Each row of a before or after table is a point. The points were changed in one or more steps. Then noise was added and the rows were shuffled. The steps act on columns, c1 being the first. Write out the steps. A step turns or swaps two columns, mirrors them in a line or flattens them onto one, adds a multiple of one to another, or multiplies or shifts one. Angles are multiples of 10 degrees, from the lower column toward the higher: turns from -170 to 170, lines from 10 to 170 but not 90. Use the fewest steps. Two steps may share a column if one is a turn and the other turns, adds or multiplies; they go together, in the order done. Otherwise the lowest column goes first.
(in the rows, 128 means zero)

Before:
205 100

90 121

102 138

149 131

192 163

82 168

157 155

143 112

93 94

83 144

174 150
After, 11 rows:
170 83

112 143

163 192

92 93

149 175

102 205

156 158

121 90

145 84

132 148

139 102
Steps: swap c1 and c2

Before:
156 107 106 123 156 155

100 174 155 166 188 102

135 119 131 148 91 200

100 175 168 94 163 91

130 151 127 128 133 78

109 108 132 200 175 179

113 103 155 131 146 84

87 164 89 116 154 124
After (8 x 6):
60 103 76 92 102 126

85 114 186 132 159 91

61 109 172 171 228 100

105 103 163 91 181 130

32 169 141 169 144 162

47 176 91 233 165 114

86 159 82 161 85 156

50 175 76 167 128 115
Steps: shift c1 by -50; add 1.5 times c2 to c4; add 1 times c6 to c5; turn c3 and c6 by -120 degrees

Before (8 x 11):
124 101 128 133 102 134 145 7 147 133 154

191 118 81 145 133 84 130 132 174 128 130

123 123 111 165 126 132 102 163 92 146 154

136 115 101 120 104 138 103 137 100 149 127

127 117 43 158 96 132 153 145 172 141 143

142 118 125 115 90 77 153 152 91 190 152

170 117 120 164 115 137 105 161 143 171 98

136 108 101 147 121 44 138 161 94 136 94
After (8 x 11):
106 131 131 114 155 133 166 149 105 190 140

165 129 128 168 157 196 90 159 98 170 106

202 144 116 143 132 142 128 129 91 129 134

94 139 124 164 145 194 119 165 111 147 170

111 138 123 124 127 195 105 137 105 154 142

141 119 141 129 103 194 151 3 149 132 144

162 155 102 159 109 186 162 149 149 144 124

96 132 124 153 132 107 121 162 107 134 92
Steps: turn c1 and c9 by -60 degrees; flatten c2 and c3 onto the line at 140 degrees; add 1 times c10 to c5; shift c6 by 60; turn c7 and c11 by -30 degrees

Before, 9 rows:
124 175 89 146 61 200 124 130 139 166 133 162 151 216 85 161 155 127 138
 177

131 118 124 132 138 181 171 208 161 154 103 125 207 62 103 101 171 91 99
 71

102 199 195 83 170 111 160 185 124 115 92 167 128 175 178 163 99 68 115
 121

135 134 167 106 105 115 181 112 83 126 139 142 150 117 157 143 184 160
 76 207

147 138 177 157 133 137 146 117 135 142 140 125 103 119 76 120 150 196
 141 137

116 156 177 109 131 160 113 180 196 110 141 152 94 119 111 195 68 72 160
 158

159 126 127 134 99 122 180 143 120 93 29 170 105 137 103 144 178 137 167
 117

122 83 118 89 175 203 113 161 124 122 112 145 135 155 182 172 156 123
 172 88

107 124 68 75 172 173 100 49 148 166 166 141 148 130 107 100 134 126 130
 74
After:
116 200 99 92 180 127 108 138 99 123 114 159 134 170 183 145 155 85 148
 63

91 46 179 82 165 100 168 145 73 117 90 167 124 159 174 155 99 86 136 100

133 132 140 102 104 121 186 77 125 125 142 146 152 99 154 141 183 159
 111 187

116 113 160 111 128 107 116 213 103 116 136 174 90 137 111 147 63 63 129
 143

128 138 70 140 63 55 131 138 124 163 135 170 145 195 84 145 156 96 169
 158

130 155 109 139 143 119 171 184 60 161 96 113 202 66 102 117 172 64 82
 45

102 161 47 74 174 106 94 119 208 170 170 129 149 131 111 124 129 109 130
 52

142 161 160 161 135 89 145 134 137 139 135 122 103 124 80 122 149 181
 120 113

163 138 108 135 97 141 179 132 107 94 30 165 103 153 106 153 177 140 140
 95
Steps: turn c6 and c18 by -30 degrees; turn c2 and c6 by -130 degrees; shift c3 by -20; turn c8 and c9 by -70 degrees; flatten c12 and c16 onto the line at 30 degrees; flatten c14 and c19 onto the line at 30 degrees; shift c20 by -20

Before, 8 rows:
188 159 120 143 141 81 165 116 188 173 117 125 78 98 104 142 146 123 67
 196 144 111 141 74 108 138 119 166 103 72 151 116 186 154 160 87 157
 147 99 154 200 78 186 108 96 112 79 140

86 128 117 191 134 108 208 116 173 119 145 152 149 90 100 107 70 146 132
 186 50 149 163 118 140 176 146 156 90 158 90 157 101 155 188 148 138 91
 173 123 180 113 147 137 140 132 81 70

137 112 163 181 78 141 119 110 130 129 124 161 123 126 97 158 129 124
 133 163 147 156 213 105 106 106 165 163 94 195 186 130 165 149 134 126
 131 140 131 86 106 141 141 120 126 136 81 98

18 82 108 163 121 208 159 124 98 181 131 69 146 170 66 104 108 111 84
 170 208 158 145 93 156 63 166 137 133 113 146 151 144 97 119 129 103 77
 122 77 74 130 159 140 167 95 131 128

150 177 143 187 211 192 119 150 87 178 80 62 53 144 111 100 139 186 165
 146 131 147 149 141 63 130 136 127 119 122 79 101 90 109 142 90 115 75
 154 207 121 102 129 81 145 96 125 144

199 149 108 138 123 125 37 202 135 140 46 151 64 126 121 73 127 147 130
 189 110 207 193 138 211 139 76 114 140 132 126 101 137 166 135 221 85
 164 178 156 147 188 130 159 150 140 119 141

184 65 173 132 141 110 118 104 163 120 137 130 48 158 180 104 92 138 132
 149 132 93 143 93 121 145 98 133 159 97 119 121 111 114 143 165 130 89
 172 112 155 51 164 138 149 155 124 109

141 116 130 137 138 129 145 167 150 154 127 138 28 193 134 151 93 152
 157 126 173 102 184 155 114 99 202 140 59 162 187 126 140 112 148 64
 116 74 114 100 134 123 165 134 125 130 95 70
After:
174 158 119 145 141 80 166 117 184 189 156 81 138 143 104 143 146 121 71
 126 152 112 73 72 108 138 119 167 106 67 150 111 186 138 160 87 155 143
 99 159 202 142 183 109 98 111 76 141

118 129 115 187 130 103 210 116 177 89 155 146 99 80 100 110 64 147 134
 128 25 148 110 117 140 178 146 157 90 125 91 157 103 115 188 148 140 94
 174 123 182 165 145 137 141 133 86 71

178 177 143 189 208 192 115 152 87 148 109 68 209 145 107 100 140 183
 167 126 138 148 102 141 64 135 135 128 119 133 77 104 89 177 141 86 113
 75 155 207 119 147 128 78 148 97 127 144

132 111 163 187 76 141 119 107 127 136 149 118 100 87 94 158 129 124 130
 131 123 154 141 107 109 103 167 165 96 175 183 133 164 131 135 126 129
 136 135 87 107 213 136 123 123 134 80 98

153 119 127 138 134 130 145 167 149 141 111 27 138 160 136 151 90 154
 154 123 192 103 120 154 113 100 205 142 58 194 189 127 139 126 147 63
 118 78 114 99 134 189 164 136 124 128 95 69

178 85 111 161 120 211 155 125 100 19 96 151 183 171 65 100 106 114 85
 128 229 157 131 87 155 66 168 137 132 145 147 152 144 122 122 127 103
 77 121 76 70 146 159 140 166 96 128 126

113 66 169 127 139 110 119 103 168 187 113 41 136 165 178 101 94 137 133
 129 154 94 50 98 121 144 98 133 158 126 114 121 109 117 140 163 125 91
 172 114 153 146 162 139 152 157 124 110

137 152 112 134 122 125 41 204 136 196 168 63 118 121 121 75 129 147 130
 126 103 208 190 139 213 139 75 113 136 131 126 100 137 209 136 221 85
 164 179 158 147 194 132 159 146 141 115 141
Steps: swap c1 and c10; turn c11 and c34 by -90 degrees; turn c12 and c13 by -100 degrees; turn c14 and c30 by 40 degrees; add 0.5 times c14 to c21; multiply c20 by 0; swap c23 and c42

Before, 14 rows:
193 129 179 76 139 148 92 160 135 112 102 28 86 149 163 89 150 92 156
 107 97 74 175 132 174 110 88 78 143 227 141 197 171 121 121 167 125 203
 202 192 101 154 123 167 100 117 124 177 130 145 81 96 107 71 24 105 86
 109 113 46 201 7 86 163

171 115 122 152 125 112 49 140 165 96 126 112 152 157 179 89 68 117 121
 112 154 125 103 104 122 185 111 107 122 65 201 185 132 76 156 155 125
 176 188 128 140 184 113 184 148 120 189 123 107 79 79 206 100 129 18
 141 106 145 80 129 128 117 176 88

130 61 168 90 128 180 103 115 125 178 164 121 156 114 103 131 120 126 59
 148 132 100 134 128 161 121 166 158 131 199 114 106 152 104 138 149 92
 96 116 95 89 134 89 143 163 123 101 135 157 140 148 139 139 147 152 161
 158 155 124 115 175 117 122 169

159 54 134 133 163 145 139 123 132 141 150 164 144 105 119 140 111 160
 82 152 131 108 115 132 118 125 132 164 107 221 136 142 136 133 98 97
 100 151 102 97 99 135 136 86 173 110 137 151 118 134 114 139 102 103
 184 137 145 131 157 131 113 161 128 140

141 27 153 135 137 135 104 143 149 106 167 129 111 80 55 152 97 108 101
 196 134 119 130 136 99 117 142 139 167 164 143 113 158 133 137 127 119
 135 84 103 108 140 130 146 144 117 151 138 140 170 120 113 84 149 142
 150 131 138 172 119 184 153 140 210

168 59 130 130 144 103 58 148 66 153 164 97 95 87 79 148 112 126 141 164
 97 76 106 112 142 125 164 143 134 220 116 155 141 91 109 101 105 117
 112 130 84 98 137 154 146 112 146 156 130 121 125 128 135 145 176 178
 170 113 136 138 152 114 131 134

171 128 151 81 121 153 109 188 149 112 94 66 159 150 185 69 125 67 169
 140 69 88 193 134 172 115 57 31 175 184 137 195 211 121 110 198 94 156
 197 184 116 119 159 182 64 137 130 159 196 79 64 61 116 81 71 124 85
 128 130 97 159 26 109 162

122 63 150 149 125 140 87 114 159 155 187 107 137 93 98 175 151 151 106
 199 100 97 132 159 139 117 139 176 92 183 143 139 156 117 97 123 127
 130 94 177 63 139 120 129 125 183 146 100 154 150 117 128 137 146 156
 147 120 120 142 135 152 151 133 185

126 127 130 88 98 96 82 138 177 82 122 84 102 154 179 72 71 123 161 107
 146 173 102 119 144 171 106 81 131 50 186 139 121 91 136 183 116 174
 183 142 143 169 135 95 110 55 148 44 117 110 80 198 74 142 23 97 100
 138 82 173 152 120 180 38

132 57 158 137 143 150 116 124 127 144 119 72 152 94 114 183 133 105 107
 165 105 142 125 95 146 126 150 182 109 182 131 143 148 126 129 146 129
 159 84 121 157 126 166 159 169 129 113 128 158 157 179 117 130 130 176
 151 123 138 176 103 151 136 145 145

119 39 125 116 152 140 119 152 166 113 128 121 155 115 80 175 144 159
 119 164 136 96 118 145 108 136 179 182 112 190 129 118 116 120 129 147
 82 104 81 107 125 106 134 163 105 126 127 123 94 129 141 167 111 114
 144 180 109 121 121 140 147 109 115 156

112 66 116 129 153 126 141 130 120 160 157 93 147 103 75 124 134 85 80
 189 119 62 120 103 115 88 173 201 139 156 91 122 154 122 99 110 104 151
 75 128 100 122 88 140 156 147 167 109 109 149 162 135 104 116 169 138
 117 167 145 171 134 126 105 179

136 85 134 153 86 147 75 136 177 94 80 49 113 181 159 78 99 169 155 123
 113 168 140 79 108 225 89 81 147 76 168 207 149 102 154 150 136 149 162
 112 160 167 74 106 132 85 155 64 95 79 62 227 80 130 18 117 125 167 100
 177 158 149 185 82

103 75 156 151 143 94 99 149 154 148 121 132 173 97 120 144 107 126 99
 151 97 126 119 137 134 124 139 201 117 184 84 150 131 119 122 135 97
 123 77 105 97 109 109 144 129 104 155 113 120 162 128 136 121 166 196
 112 156 150 154 76 170 108 80 202
After (14 x 64):
171 133 151 80 121 157 113 185 128 114 97 64 165 169 186 71 125 13 169
 139 66 84 192 135 171 117 54 32 171 183 65 197 211 124 109 199 97 157
 197 187 116 122 158 182 61 136 128 156 194 79 63 64 117 81 71 120 85
 131 133 93 158 27 110 157

134 53 159 140 145 149 118 123 120 140 118 74 151 62 116 184 135 52 107
 166 101 143 125 95 149 125 152 185 96 185 154 141 152 127 132 145 126
 157 84 123 159 151 164 159 161 130 111 126 158 158 176 120 128 134 176
 127 122 133 176 101 154 138 143 144

165 62 128 129 147 103 55 153 192 148 162 94 93 44 77 145 115 77 142 163
 98 77 105 110 141 131 165 141 109 225 155 156 141 94 108 99 107 112 113
 126 81 178 134 153 152 111 146 154 131 125 124 128 138 145 175 95 168
 122 136 140 149 110 133 135

109 65 116 129 150 123 141 130 134 153 159 95 146 78 73 124 135 38 81
 189 119 57 120 105 115 88 172 202 99 155 134 123 155 125 100 109 106
 150 72 131 100 139 86 138 128 149 166 107 110 146 158 133 104 114 170
 124 116 142 147 167 134 128 105 179

126 62 155 151 128 141 83 114 86 149 187 109 137 62 97 173 151 101 104
 200 95 97 132 162 141 118 139 178 146 185 153 140 156 121 100 119 129
 130 92 176 64 147 118 131 148 182 146 98 153 151 118 126 136 146 156
 138 116 123 146 135 154 152 132 183

127 127 129 88 99 96 79 140 84 97 121 83 104 177 180 75 72 67 158 109
 145 172 103 118 145 169 101 81 140 49 165 140 122 90 134 185 114 174
 185 141 143 99 133 92 97 53 146 45 120 104 76 197 73 141 21 169 98 134
 83 171 155 114 182 38

101 76 157 153 144 96 97 153 101 139 121 130 177 66 118 146 109 75 101
 147 98 129 120 138 133 127 135 204 131 188 95 153 130 120 122 133 96
 124 71 108 95 111 111 144 131 103 155 114 121 162 128 136 124 167 196
 109 154 137 152 75 169 104 75 197

159 54 130 131 163 149 137 125 112 139 149 162 144 80 116 141 111 110 82
 153 130 107 114 132 120 123 133 168 90 222 140 141 144 129 101 97 102
 152 102 95 95 143 134 84 157 113 134 149 118 132 114 138 103 100 189
 133 144 127 158 129 113 162 127 139

132 61 167 88 129 179 101 116 130 163 170 123 156 96 102 133 117 75 58
 146 131 97 130 127 162 120 164 155 97 197 151 106 150 104 139 150 95 94
 117 101 87 160 86 140 136 124 103 133 161 144 153 138 135 144 152 135
 158 135 126 115 177 120 123 173

144 24 152 137 133 132 106 142 118 110 168 129 111 31 54 153 94 58 101
 196 137 119 131 136 98 121 143 141 103 163 157 116 159 132 135 127 119
 134 83 108 110 153 129 148 89 117 154 136 139 172 121 115 84 147 139
 138 132 134 170 120 184 153 140 210

120 38 125 117 152 139 120 154 87 116 129 122 154 108 78 177 148 106 118
 165 137 100 123 143 110 139 178 179 154 191 181 117 115 121 129 146 82
 105 79 109 123 183 130 163 121 122 129 126 92 129 141 165 110 115 145
 102 107 126 122 136 147 108 115 159

135 87 133 156 83 148 73 134 91 104 82 51 112 235 160 76 102 120 156 124
 111 170 139 77 110 225 89 82 115 75 130 210 150 102 156 148 137 148 164
 112 162 118 76 104 91 81 155 67 94 78 64 227 80 127 22 168 129 145 105
 177 159 146 189 85

169 118 120 152 125 112 52 143 88 103 125 115 151 188 178 93 72 65 125
 114 153 123 102 104 118 186 107 103 112 65 181 180 130 76 158 159 123
 174 190 127 139 141 112 182 125 118 189 124 109 77 81 202 99 135 16 181
 107 139 83 124 127 118 176 89

194 131 177 79 140 149 91 160 129 118 102 28 81 169 162 92 150 44 157
 106 96 73 173 127 171 112 85 83 148 224 104 191 171 120 121 166 127 200
 202 194 101 108 122 167 103 118 124 176 130 148 85 93 107 68 25 154 87
 122 111 46 199 7 85 162
Steps: turn c29 and c45 by 110 degrees; turn c9 and c45 by -160 degrees; multiply c10 by 0.7; multiply c14 by 2; shift c18 by -50; add 1 times c27 to c31; swap c42 and c56; multiply c58 by 0.4

Before (14 x 64):
129 70 89 138 148 101 138 97 71 124 147 198 69 87 77 92 119 188 102 183
 106 64 94 115 187 157 135 140 110 150 123 147 132 90 128 104 142 69 121
 116 115 148 175 86 151 142 195 153 187 121 138 91 176 94 118 167 168
 193 141 85 90 101 125 93

122 128 136 161 130 103 145 118 145 196 154 132 108 100 144 151 138 47
 222 128 88 82 77 152 128 103 148 146 142 100 171 117 170 169 156 158
 131 137 126 118 52 89 142 125 77 113 142 108 172 194 146 128 96 130 169
 125 136 123 119 129 151 210 141 131

138 150 171 135 124 162 126 160 107 158 105 155 122 87 138 116 127 83 97
 120 142 108 94 80 141 141 132 152 149 127 122 142 133 79 124 145 65 105
 70 124 157 140 202 95 162 136 182 95 185 138 160 181 137 146 109 93 132
 148 194 90 99 135 123 132

123 131 162 153 113 124 117 162 86 115 123 117 116 175 161 100 144 109
 115 146 122 200 98 184 155 126 131 141 142 98 111 107 152 139 127 163
 149 96 98 159 155 109 65 119 172 118 190 118 152 167 149 170 124 116
 135 132 124 200 197 123 111 162 104 182

128 161 151 99 189 81 70 112 63 118 153 96 149 46 124 149 102 172 167
 170 114 142 164 150 127 130 119 125 124 132 108 165 120 148 158 172 163
 146 144 164 143 122 114 158 170 124 126 131 144 112 97 128 170 140 125
 135 125 147 140 132 156 159 62 186

203 99 160 156 103 122 87 128 87 124 193 183 90 133 146 95 140 131 107
 138 114 140 202 78 63 125 151 136 165 121 108 127 109 158 126 156 152
 101 132 113 108 140 118 60 122 98 96 96 157 121 169 128 139 176 65 116
 116 140 106 90 114 80 146 135

90 161 123 136 83 61 107 78 78 99 121 152 101 51 119 89 136 154 164 119
 56 141 130 124 154 170 144 120 132 102 79 144 149 117 161 192 138 108
 120 144 148 96 158 49 151 107 127 147 181 112 166 159 90 89 130 124 162
 105 141 86 111 126 153 86

105 79 119 147 106 118 107 74 103 103 132 184 98 72 71 136 119 59 140
 165 143 119 46 76 152 165 75 136 147 154 145 148 121 123 54 81 119 145
 119 145 76 107 104 107 105 147 165 191 180 92 75 195 249 118 190 127 92
 148 171 120 101 139 111 175

175 78 145 181 184 66 122 119 117 101 108 167 66 99 102 142 160 150 118
 190 90 203 171 146 165 163 84 151 165 176 156 111 128 145 144 138 116
 84 132 173 132 133 117 108 93 131 153 143 124 120 145 138 123 65 79 155
 129 210 97 124 187 194 161 137

61 92 111 90 82 92 137 93 103 166 87 181 81 140 102 149 94 103 162 152
 82 95 183 181 142 147 179 124 149 105 140 169 137 136 142 186 161 95
 134 107 164 153 120 123 229 112 102 77 145 86 120 148 191 135 115 104
 13 92 118 104 160 145 99 182

93 116 185 192 91 156 110 83 115 135 118 117 124 120 126 96 112 89 80
 159 163 135 62 164 73 123 96 186 103 129 132 147 153 123 153 134 180
 131 125 98 118 163 145 188 138 137 96 129 113 101 135 108 187 72 119
 124 79 114 148 101 77 141 139 101

182 105 118 113 106 130 89 76 53 162 124 87 97 97 92 170 98 147 114 114
 104 144 118 181 181 172 78 213 113 139 56 124 135 53 74 203 66 147 125
 148 148 127 153 97 110 180 120 141 182 120 122 60 84 178 150 97 126 159
 145 130 83 81 154 215

112 129 149 39 152 126 187 147 68 110 93 90 167 131 120 135 146 148 114
 83 140 101 107 102 173 124 123 174 154 141 89 165 148 99 67 173 90 111
 94 116 99 175 102 101 134 204 157 159 164 130 121 179 135 92 23 65 75
 175 159 64 135 120 152 128

86 133 52 142 141 139 127 131 124 152 114 168 103 75 125 137 153 139 87
 193 71 77 231 85 89 126 165 212 144 147 124 134 164 84 143 85 124 175
 140 84 87 129 146 137 144 83 88 204 155 147 171 149 99 91 181 99 128
 138 124 138 111 112 145 140
After (14 x 64):
64 93 113 88 81 129 139 93 103 166 89 181 82 140 102 149 141 100 163 154
 83 97 186 113 140 149 183 123 149 124 94 170 139 136 141 186 108 85 132
 106 165 151 119 131 231 109 102 78 146 84 123 150 192 132 114 189 11 92
 118 101 161 142 101 182

91 162 127 135 83 128 108 77 81 98 119 153 99 50 116 88 79 156 168 121
 57 142 130 106 153 166 143 119 131 145 135 147 151 118 163 192 110 113
 120 145 146 95 156 67 150 107 123 147 179 112 166 161 92 153 128 131
 163 107 143 85 112 127 152 85

125 162 149 95 186 127 70 114 64 118 154 96 148 46 125 149 106 173 167
 172 114 139 165 143 131 131 118 125 122 130 103 163 119 150 159 175 159
 101 145 162 144 123 116 148 168 124 126 129 144 111 98 126 167 118 126
 146 123 150 143 131 156 156 60 189

111 130 144 39 151 128 189 145 72 110 92 88 170 131 120 133 89 151 113
 83 140 98 108 93 173 120 123 173 155 73 146 167 151 99 65 174 97 158 94
 116 98 175 101 85 135 202 158 159 164 129 120 177 136 132 23 114 76 177
 159 62 134 117 153 129

175 78 143 181 183 128 123 122 115 104 110 169 66 99 103 143 158 150 116
 190 93 203 171 186 165 164 86 153 166 117 160 112 131 147 143 139 82
 126 133 173 133 132 119 63 93 128 152 144 125 123 145 141 120 128 76
 125 127 213 97 128 188 196 159 137

91 116 185 194 91 128 110 83 115 137 115 116 122 119 126 95 131 89 81
 158 160 133 64 139 70 122 95 186 103 123 109 144 155 120 149 135 148 79
 125 98 120 162 145 94 138 138 93 126 112 102 135 109 183 95 119 161 80
 115 148 104 79 141 139 100

129 69 89 140 148 125 139 97 72 128 146 195 67 86 75 93 120 190 102 185
 106 62 94 162 186 157 138 140 113 145 119 147 133 92 129 102 78 93 121
 115 117 149 174 84 152 142 192 153 187 122 138 93 175 136 117 103 166
 190 142 84 89 98 127 93

122 129 135 160 130 127 146 115 145 196 153 131 108 100 142 151 170 46
 223 127 87 82 78 114 131 103 150 145 140 141 141 115 173 168 155 157
 139 124 127 119 50 88 140 125 77 114 142 109 172 194 147 129 97 128 168
 160 135 123 118 129 154 210 142 131

106 79 118 145 105 129 106 70 102 100 131 184 97 75 70 136 144 60 137
 164 145 119 47 131 156 162 72 133 144 108 120 147 123 124 54 78 144 142
 118 145 78 106 103 112 107 148 164 190 181 90 76 195 248 136 191 69 92
 147 170 119 101 140 113 175

203 97 161 157 101 132 87 127 87 127 191 183 89 131 144 92 109 132 107
 137 116 139 203 97 64 126 151 136 166 123 142 128 112 157 123 158 111
 96 131 116 108 140 118 148 122 98 96 97 155 124 170 132 140 163 63 86
 114 141 106 91 114 80 145 137

182 106 118 114 106 131 90 77 52 164 122 87 98 97 90 167 56 147 114 114
 105 142 117 134 183 172 79 214 114 96 97 124 135 54 73 200 122 193 125
 149 149 126 151 165 108 181 120 142 182 122 124 64 83 145 151 182 126
 161 143 130 83 81 155 216

138 153 171 133 123 130 126 163 109 158 103 153 125 89 137 118 122 84 96
 120 145 109 93 88 140 140 132 154 150 102 131 140 132 79 125 142 86 182
 69 128 156 140 200 133 164 138 183 94 188 137 160 184 137 144 110 89
 131 148 195 92 97 133 119 134

87 132 51 144 140 128 126 133 124 154 116 166 103 76 125 136 126 137 85
 193 73 78 230 110 87 126 164 214 141 92 151 137 165 80 144 86 171 149
 141 85 88 127 148 97 146 82 87 203 155 149 171 145 101 120 182 89 127
 135 121 140 109 112 142 137

124 133 161 156 114 128 117 161 85 115 122 120 116 172 158 99 114 111
 115 149 123 200 97 127 151 125 132 142 143 152 144 109 154 139 125 163
 105 95 95 158 156 108 66 114 170 116 192 120 155 165 150 173 125 131
 133 188 126 205 198 125 110 161 103 183
Steps: multiply c6 by 0; swap c17 and c31; turn c30 and c56 by -130 degrees; turn c24 and c56 by 70 degrees; turn c37 and c38 by -70 degrees; turn c44 and c54 by -70 degrees; multiply c54 by 0.4
